Each row is a point. Each copy is the shape, with its points in the same order, turned, moved and blurred by noise. Say if it was mirrored as well.
In the rows, 128 means zero.

Shape:
[[135 103]
 [106 129]
 [157 134]
 [171 197]
 [109 120]]
Copy 1:
[[144 140]
 [101 143]
 [135 101]
 [105  52]
 [111 143]]
Copy 1 is: mirrored
Copy 2, 5 rows:
[[106 139]
 [105  99]
 [143 134]
 [200 108]
 [101 106]]
Copy 2 is: mirrored

Shape, 8 rows:
[[111 113 111]
 [185 116  99]
 [125 179 134]
 [117 102 152]
 [154  87 125]
 [132 180 181]
 [178 138 168]
 [120 140 103]]
Copy 1 (8 x 3):
[[115  97 132]
 [121 159  91]
 [185 107 131]
 [117 120 169]
 [ 96 151 133]
 [202 132 167]
 [161 175 147]
 [141 101 116]]
Copy 1 is: mirrored
Copy 2:
[[145  84 124]
 [178 140  86]
 [ 89 129 111]
 [145 104 155]
 [181 125 133]
 [ 77 157 153]
 [138 180 140]
 [123 103 106]]
Copy 2 is: only turned

Shape:
[[ 86 134 113 172 112 125]
 [166 105 126 134 131 168]
 [170 138 108 135  98 163]
 [112 156 135  99 120 193]
 [136  84  81 125 145  84]
 [120 179 154  85 159 119]
 [129 150 147 157 145  85]
 [106  79 109 195 100 112]
 [107 187 148 138 124 139]
 [116 118  88 152 164 122]]
Copy 1:
[[116  98 112 120 161  65]
 [164  98 119 159 133 147]
 [170 122 128 170 167 125]
 [177 128 129  85 167 138]
 [113 142  87 168  88  93]
 [ 97 165 127  95 160 160]
 [ 67 119 127 140 155 117]
 [118  73 118 160 118  49]
 [114 127 134 102 194 119]
 [113 118  65 137 133 100]]
Copy 1 is: mirrored
Copy 2, 10 rows:
[[128  96 101 167 112 142]
 [166  98 173 115 157 146]
 [201 116 155 130 137 120]
 [185 122 157 109  86 185]
 [125 129  92 116 194 142]
 [129 186 147 109  93 158]
 [106 150 131 149 119 115]
 [115  51  99 161 151 118]
 [147 146 139 149  69 143]
 [127 121 120 157 164 166]]
Copy 2 is: only turned
Copy 3, 10 rows:
[[106 123 170 129 152  87]
 [151 113 116 117 147 159]
 [142 117 151 104 131 174]
 [ 88 120 110 155 100 158]
 [138 114 101  65 151  82]
 [121 176 109 133  70 114]
 [167 165 141 127 127  77]
 [143  83 160 118 181  80]
 [118 171 159 158  95 113]
 [111 144 125 101 168  95]]
Copy 3 is: mirrored
Copy 4, 10 rows:
[[118 115 138 135 150  89]
 [130 133 106 164  90 166]
 [128 173 108 165  94 137]
 [148 173 159 156 140 177]
 [113  99  84  86  99 134]
 [200 149 167 101 129 155]
 [170 101 147 121 114  92]
 [ 77  84 112 148 123  84]
 [166 160 173 141 140 112]
 [144 104  93 116 150 130]]
Copy 4 is: only turned
